Every row gives one point. The points of each table are mixes of a few directions, plus a little noise. How many directions does each table use, and how many do they share? Where both have some left over, give the other angles between the two spaces (their principal angles), to ten degrees, smallest first.

First (5 x 2):
[[ 15  49]
 [ -6 -19]
 [-21 -69]
 [ -4 -14]
 [ 17  54]]
Second (7 x 2):
[[-14 -47]
 [ -1  -3]
 [ 22  71]
 [ 19  61]
 [-18 -59]
 [ -2  -6]
 [ -5 -17]]
Directions: first 1, second 1, shared 1

First (9 x 6):
[[-72 -24  30 -42  61   8]
 [ 55  25 -11  54 -10  23]
 [ 11   6 -35  40  -5  13]
 [ 30  14  21   6  -3   6]
 [ 13   3 -50  40 -23   3]
 [-14  -8  40 -51   1 -20]
 [ 50  25 -34  76  -4  34]
 [-34 -23  -4 -56 -31 -45]
 [-40 -18  44 -67  15 -22]]
Second (8 x 6):
[[ 42  39  44  40  50  55]
 [-34 -40  14 -11  31   1]
 [  2 -43   7 -17 -24 -31]
 [ 33 -18  20 -13 -35 -27]
 [-49  82 -21 -51  -1   2]
 [-28 -21 -78  24 -30 -16]
 [ 62  14  42   0 -21  -4]
 [-29 -15 -28  27  29  19]]
Directions: first 3, second 4, shared 3

First (11 x 11):
[[-34 -95  53 -13 -33  52  89  -7 -28  42 -41]
 [ 22  -3 -48   4 -39  -8  18   3 -14 -52  29]
 [-31  24   4 -13  -6 -17 -48   3  17  62  -2]
 [ 39 -12 -23  10 -16  -9 -47 -16 -11 -81  19]
 [  3  15   5   7   2  -6 -47   8  14  16  -7]
 [ 61   1 -28 -53   1 -80  27   0   4 -69  57]
 [-80  19  17 -24  32   7   0 -32  -5  69  -5]
 [  0   8  46  15  50  18  -2   8  15  29 -34]
 [ 11 -13  22  39   2  45  43  29   3  17 -37]
 [-28   2 -29   1 -47   4 -27  -4  -7  19   9]
 [ 35  55 -19  28  55  -6  -6   7  12 -52  12]]
Second (9 x 11):
[[-21  15 -16 -33 -17 -26   8 -18 -10  42  18]
 [ 86 -21  32  42  29  29 -29 -37 -29 -63 -35]
 [ 63  -6  20  37  13  22  -8  -3  -9 -26 -29]
 [-24   4 -24 -71  -7 -68  33   5  13  -2  55]
 [-48  25 -25 -25 -28 -25  36  46  29  64  21]
 [-28 -11  14  62   9  60 -10  60  34 -20 -32]
 [ -9 -16   1  -6  15  -9  10  31  25 -49  16]
 [ 16  31 -16 -32 -29 -30   9 -46 -33  80   5]
 [-35 -20  14  27  14  47 -48 -37 -20 -27 -19]]
Directions: first 6, second 4, shared 3; angles 80

First (10 x 18):
[[-24  37   3  37  -9 -14  82  -6  -8 -34  50  74  23  85  13   8  12 -13]
 [ -2 -26  -7  17 -18 -14 -20  -4  21  11 -23 -28 -18  -3 -10 -21 -49  15]
 [  3  63 -34  -9 -19 -19  36 -23  16 -11  45  54  17  63  30   6  45   6]
 [ -6 -35  26  10  15  13  -9  17 -16   0 -20 -22  -5 -30 -18   1 -22  -9]
 [ 19  -9  -1 -37  13  16 -49   4  -3  19 -22 -36  -7 -56  -2   5  19   3]
 [-13 -31  16  29  -3  -3   6   8  -1  -3 -14 -12  -9   1 -16 -10 -44  -1]
 [-22  -1  32  29  17  11  55  15 -31 -27  22  38  18  27  -6  15   5 -24]
 [ -5  -4  33  -4  32  28  19  20 -39 -14   8  13  16 -20  -7  23  30 -26]
 [ 33  32 -50 -52 -19 -12 -58 -25  37  30  -7 -26 -11 -21  22  -9  31  28]
 [ 17 -25 -17 -19 -11  -5 -63  -6  25  29 -38 -56 -24 -45  -6 -19 -27  22]]
Second (9 x 18):
[[ -9  -4  14   5   9   7  13   6  -7  -8  10  14   9   6   1   0  -5  -7]
 [ 10  17 -14  -5  -6  -5   3  -6  -3   1  -2  -1  -3   3   2  11  26   1]
 [-12   7  -2  34 -14 -16  40  -4  -3 -14   9  21   0  42  -4   2 -10  -2]
 [ -8  20   5 -81  32  29 -48  -8  54   9  72  52  46  -6  61 -48 -10  12]
 [  5  -5 -17  44 -30 -27  21  -5 -10  -1 -35 -27 -28  17 -26  15  -6   4]
 [  1   1 -19  33 -30 -27  16 -10   6   0 -18 -12 -19  27 -12   1 -15  10]
 [-22 -90  79 -25  65  60 -58  43 -14   8 -13 -31  15 -95 -13 -29 -71 -18]
 [  1   0   6  15   2   1  19   6 -24  -7 -11  -3  -4  -1 -13  20  19 -11]
 [ 34  52 -52 -20 -28 -22  -6 -23   2  12 -12 -14 -15   6   6  27  72  13]]
Directions: first 3, second 4, shared 3

First (10 x 32):
[[  3 -65  59 -54   1 -21 -28 -26 -10  24 -86 -87  29 -38  -3 -23  -7 -17
  -46 -30  -3 -28 -73 -46 -27  26   0 -14  12  10 -28 -63]
 [ -2   6  -6   2  -3  -4   6  -2   0 -11   8   8  -5   8  -3   9   5   4
    8  -1  -1   7   0  19   3  -2  -4   4   6  -2  -4   4]
 [  9   5 -11  12   6  39   1   1   9  37   1   8   6 -27  -1 -19 -25 -10
   23  21  -4  -3  55 -45  -9 -15  16   6 -31  -6  31   1]
 [ -5 -25  20 -27  -6 -26  -2 -18  -6 -18 -28 -30   5   2  -7  10  11   2
  -10 -22  -3   0 -47  24  -7  15 -12   0  26   1 -30 -25]
 [ -4  29 -19  23  -2  -6   8  18   0 -22  39  36 -15  29   6  14  13  11
    2   5   6  10   8  30  18  -5  -4  -1   3   1   4  32]
 [-11  15 -23  -1 -13 -20  30 -20   2 -55  27  27 -18  31 -18  43  24  20
   46  -9  -7  32  -3  95   5  -3 -23  22  37 -12 -27   5]
 [  3 -56  29 -53  -6   3   3 -54   2  15 -72 -65  23 -47 -26  -3 -15 -11
   30 -18 -18   1 -17  -6 -39   8  -6  19  15 -10 -25 -69]
 [  5  56 -34  60  12  28  -5  55   5  19  67  66 -16  22  26 -16  -6   1
  -17  35  15  -6  58 -38  31 -19  20 -15 -42   7  50  67]
 [  7  16   2  27  12  14 -23  41  -1  32  15  13   2   0  25 -29  -9  -9
  -47  15  13 -23  11 -65  15  -2  20 -24 -34  14  32  30]
 [ -4  19 -16  13  -3  -6  10   5   1 -21  27  25 -12  21   0  15  10   9
   11   2   2  11   6  33  10  -4  -5   4   8  -2  -2  19]]
Second (8 x 32):
[[ -4  51 -14  25  -4  15   6  42  12   5  30  45  -5   4  20  19  15  -8
  -38  26  32  19   7 -18  59  -6  15  10   3  -6   9  26]
 [ 20 -21 -29  -2  14  27  -5 -17 -31   5   3 -25  13 -26   5  -3  -4 -17
   38  22 -46  22  27 -30 -29  -5   5 -48  10 -17  46  40]
 [ 12  17  20  21  23  -2   5  -5   2  47   6 -16 -13  11  47 -17 -22  16
    3  -7  -5  21  40  23  10 -16 -20 -30   6  -7  38 -36]
 [ -4  17   1  16  -3 -33 -31   0  12 -25  -1  19  27  34   9  34  20  23
  -37 -13  -9 -22 -29  32  29   5 -27  -3 -13  19 -17  -6]
 [-17   5   5 -39  -2 -47  -2   3  39 -36  -5 -25 -17  39 -40 -13  -3  31
    7 -32 -42 -37   6   0  -7  39 -23 -11 -45  32 -37 -15]
 [-10 -25  -5 -18 -18  29  27   6   4   3   2   7   5 -30 -30  -8 -12 -31
   38  26  12  -8   6 -53 -24   8  35  45  -2 -16   9  15]
 [ 10  -4   1 -14   9  47  39   8 -32  35   0 -20 -64 -50  -1 -53 -15 -28
   14   4  48  54  21 -11 -22 -23  38  -4  39 -21  -3   8]
 [ -8 -40  20  11 -19 -36 -40 -37  -7 -33 -36  14  55  18 -10  41  20  14
  -24 -26  11 -48 -79  57 -15  -3 -25  41   2  18 -44 -32]]
Directions: first 3, second 6, shared 0; angles 30, 30, 90

First (8 x 32):
[[ 24  12  13 -39  -9  -4 -24 -29 -32  18 -40 -26  -9 -14 -12 -23  -1  -8
  -19  48  37   0   1 -17  20  29 -10   2   5  61  -9   2]
 [  6 -12  20   6  21  -7  29  11   1  11  19 -42  38 -12  16  23 -44  24
   -8  36  -7   5  12  25  -3   6  50 -25   8  -4   3  29]
 [-17 -16 -20  31   3  -4  17  43  42  -4  46  33 -13 -10 -24  20 -49  -9
    3 -46 -13  36   2  31 -37  -6  10   1  -6 -73  32   6]
 [-38   4 -45  -4   8   8 -21  14  45 -17  46  63 -27   1  -8  14  25 -51
   12 -43 -39  -2 -44  11  -5 -38 -38   4   7 -40   0 -22]
 [ -8   1   9  -1  19   5  11 -11  -3  -7   9 -20  34  11  40  15  29  14
    8  20 -30 -32 -10   1  18 -23  17 -16  10  14 -22   4]
 [  3  -1   8  14  -5   1   9  -2  -9  -5 -11  -4   5  12   9  -4  14  18
    7 -11   0  -8  12  -8  -1  -1   2   5  -7  -1  -3  -3]
 [  2   7  11 -25  15   2  -5 -23 -16   4  -7 -29  25  -1  27   4  21   2
   -4  45 -10 -27 -13  -4  27  -7   9 -15  13  44 -24   6]
 [ 27   5   3  18 -51  -3 -15  -3 -28   1 -62  24 -54  12 -47 -48   6  10
    0 -50  62  28  40 -38 -19  40 -40  44 -30   0  22 -23]]
Second (10 x 32):
[[-10   1  13 -11  12   0  12   7  -8  15 -11 -17  36   0  14   7  18  22
  -13   5   0  18  13  10  31   5  -4  -2 -11   8 -18 -14]
 [ -5  -4 -33  11 -13  -1 -18  16  34 -12  32  48 -54 -11 -40  -1 -37 -44
    7 -34   0  14 -21   6 -41  -4 -14   9   5 -43  33   4]
 [  9  -3 -27  16 -18  -1 -21  -1  23 -21  25  39 -62  -4 -32  -8 -35 -43
   17 -20   0 -14 -23  -8 -51  -6  -1   6  13 -26  33  16]
 [-32  -2 -13 -12  13  -1   7  38  24  20  15  23  18 -16 -17  15  -3  -4
  -21 -32   0  61   5  32  22   5 -28   6 -18 -36  -2 -28]
 [-26  -3 -20  -5   5  -2   0  34  29  12  22  33  -3 -16 -26  11 -14 -17
  -14 -35  -1  51  -3  26   4   2 -26   8 -13 -41   9 -20]
 [ 39   3  22  12 -13   2  -5 -48 -35 -22 -25 -36 -12  21  28 -17  10  13
   24  45   0 -75  -2 -39 -18  -5  36  -9  21  51  -4  33]
 [-10  -2 -19   3  -3  -1  -7  17  22  -1  19  29 -22  -9 -23   3 -19 -22
   -2 -24  -1  21  -9  11 -15  -1 -13   6  -2 -29  15  -5]
 [-16   5  40 -24  28   0  32   5 -33  34 -36 -56  95   5  47  14  53  64
  -27  27   0  26  34  14  79  11   0  -8 -22  37 -50 -27]
 [ 23   3  21   5  -4   1   2 -32 -28 -10 -21 -32   6  15  26 -10  14  18
   13  34   0 -46   4 -24  -1  -2  24  -7  11  39 -10  18]
 [ 27   2  18   7  -7   1  -1 -35 -28 -14 -20 -29  -3  16  24 -12  10  13
   16  34   1 -53   1 -28  -8  -3  26  -7  14  39  -6  22]]
Directions: first 4, second 2, shared 1; angles 80

First (8 x 32):
[[ 30 -38 -38   8  -9  -4  11  41 -36   1  28  58  -3  -2  -5  12  -4  14
   -2 -14 -32   7 -45 -41 -31  30   2  16  31 -31   7 -61]
 [-26  29  10  -7 -11 -11 -16 -39  11   3  -5 -35   1  11   2 -22  -4  -9
   11  23  27 -11  25  12   2 -25 -22   5 -33   2 -21  -3]
 [-16 -14  -4  -2  -7  15 -16 -14   2  -7  14  13   3  24  -6 -12  12  22
    2  -6   6   4 -16  12   5  28  13 -28  -1 -47   4 -41]
 [ 19  15  -7 -10  47   3  -8   9 -23   1  28  -5  -5 -23 -14  12 -26 -27
  -16  13  -9 -20  77  22   1   8  12  24   9  68   0  55]
 [ -4  26  17   7 -31 -32  25  -4  20  13 -44 -34   0 -13  22  -2  -2 -19
   15  10  11   4 -20 -30  -9 -62 -41  29 -20  22 -18  20]
 [ 23 -32 -12   9  -1   7  17  38 -10  -3   2  37   0  -6   1  18   7  14
   -6 -24 -25  14 -42 -21  -7  22  16  -5  30 -17  18 -15]
 [-24 -25   1  -7  17  44 -33 -23   7 -17  27  19   5  35 -18 -12  21  37
   -8 -15   8   4   1  48  28  64  47 -64   7 -58  21 -30]
 [ -3  39  33   3  -4 -23  20  -7  28  11 -48 -52   0 -25  18   6  -6 -31
    5  12  15  -1  20  -3   9 -64 -27  24 -21  62 -12  75]]
Second (10 x 32):
[[  9  -8  -7   1   4   2   2  11  -8  -1   7  12  -1  -3  -2   5  -2   1
   -3  -4  -8   1  -3  -4  -4   9   5   2   9   0   4  -4]
 [-67  62  54  -9 -33 -15 -17 -84  62   5 -56 -95   6  22  18 -40  13 -11
   24  32  65  -6  25  34  30 -70 -38 -18 -71   1 -31  32]
 [ 55 -51 -44   7  27  12  14  69 -51  -4  46  78  -5 -18 -15  33 -11   9
  -20 -26 -54   5 -20 -28 -25  58  31  15  58  -1  26 -26]
 [-25  24  20  -3 -13  -6  -7 -32  24   2 -21 -36   2   8   7 -15   5  -4
    9  12  25  -2   9  13  11 -27 -14  -7 -27   0 -12  12]
 [ 46 -43 -37   6  23  10  12  57 -43  -4  38  65  -4 -15 -13  27  -9   8
  -16 -22 -44   4 -17 -24 -21  48  26  13  48  -1  22 -22]
 [-25  24  20  -3 -13  -6  -7 -32  24   2 -21 -36   2   8   7 -15   5  -4
    9  12  25  -2   9  13  11 -27 -14  -7 -27   0 -12  12]
 [  3  -3  -3   0   2   1   1   4  -3   0   3   5   0  -1  -1   2  -1   1
   -1  -2  -3   0  -1  -2  -1   3   2   1   3   0   2  -2]
 [ 38 -35 -31   5  19   9  10  48 -35  -3  32  54  -3 -13 -10  23  -7   7
  -14 -18 -37   3 -14 -20 -17  40  21  10  40   0  18 -18]
 [  7  -6  -5   1   3   1   2   8  -6  -1   5   9  -1  -2  -2   4  -1   1
   -2  -3  -6   1  -2  -3  -3   7   4   2   7   0   3  -3]
 [-40  37  32  -5 -20  -9 -10 -50  37   3 -33 -57   4  13  11 -24   8  -7
   14  19  39  -4  15  20  18 -42 -22 -11 -42   1 -19  19]]
Directions: first 4, second 1, shared 1

First (8 x 32):
[[  3 -25 -15   4  18  -8 -35   6 -26 -17  18  12  36  -8 -24  -7   7   5
   13   0 -11 -35 -18  32  -8   5   5  16  39 -15   7 -25]
 [ -3  37  23  -7 -26  13  50  -8  38  24 -26 -18 -52  12  35  10 -10  -7
  -19   0  16  51  27 -47  11  -7  -7 -23 -57  21 -11  35]
 [  1  -1   0   0   1  -1  -3   0  -2  -1   2   1   2   0  -2  -1   0   0
    1   0  -1  -3  -1   2  -1   0   0   1   2  -1   0  -2]
 [  4 -28 -17   5  20  -9 -38   6 -29 -18  20  13  40  -9 -26  -8   8   5
   14   0 -12 -39 -21  35  -8   6   6  18  44 -16   8 -28]
 [ -5  54  33 -10 -37  17  72 -12  55  35 -38 -24 -76  17  50  15 -14 -11
  -27   1  23  75  39 -67  17 -10 -11 -34 -83  31 -16  52]
 [  3 -28 -17   5  18  -9 -36   6 -28 -18  19  12  38  -9 -26  -7   7   5
   13   0 -12 -38 -20  34  -9   5   5  17  42 -16   8 -26]
 [  0   5   3  -1  -3   1   6  -1   4   3  -3  -2  -7   1   5   1  -1  -1
   -2   0   2   6   3  -6   1  -1  -1  -3  -7   2  -1   5]
 [  1 -13  -8   3   9  -4 -17   2 -13  -8   9   6  18  -4 -12  -4   3   3
    7  -1  -6 -18  -9  16  -4   2   3   8  20  -8   4 -13]]
Second (11 x 32):
[[-28 -15 -19  -3   5 -23 -29   9  -9   7  19  -1  39  17  -7   1  15  41
   10  21  -9 -64  14  32   0  23 -13   6  35  13   4 -17]
 [ -6 -21 -20  10  15 -23 -39  23 -19 -26   5   9  54 -11 -22 -16   6  15
   16   3 -10 -55  -8  30  -5  13  -1  20  33   3  10 -27]
 [ 30  17   9  -3  -3  31  32 -25  17   1 -15  -2 -37  -3   5   6 -15 -31
   -9 -15  15  71 -13 -35   5 -26  15  -7 -35 -17  -5  15]
 [ 13  15   2  -3  -4  16  22 -15  18   4 -14  -5 -19   4   6   4  -9 -10
   -5  -4  12  39   0 -25   7 -13   6  -5 -27  -3  -3  10]
 [ -4 -26 -11  -1  16  -5 -30  -3 -28  -2  29  10  22   2 -19   2  12   9
   10   4 -13 -35 -15  36  -9   7   2   9  45 -17   5 -20]
 [-45 -10  -7   8  -6 -49 -35  47  -9  -6   1  -3  50   0   4 -14  15  44
    8  20 -15 -95  30  32  -2  39 -26   7  25  41   5 -11]
 [ -3   4   9 -10  -5  13  15 -20   2  25  14  -4 -30  15   9  16   4   0
   -7   4   0  18   4  -3   0  -3  -1 -13   0  -7  -6  11]
 [-23  18 -23   3  -9 -26  -5  22  33  -9 -31 -13  46  13   7 -11  -2  42
    8  20  13 -40  35 -12  18  19 -16   6 -22  44   4  -4]
 [ 17   7  -9  -6   4  21  13 -25  13   3  -4  -2  -7   9  -5   6  -7  -5
    1  -2  12  35  -8 -15   8 -15  10   0 -12 -13   0   0]
 [ 27  -4  48  -3  -4  36  31 -23 -27  17  22  10 -87 -20  11  15  -3 -64
  -21 -30 -11  75 -32  -9 -21 -26  16 -19  -4 -42 -11  26]
 [ 21  16  23   9  -9  11  25   9   9 -14 -26   1 -32 -25  11  -9 -16 -39
  -11 -21   6  49  -8 -31  -1 -16   8  -4 -38  -1  -4  19]]
Directions: first 1, second 4, shared 1
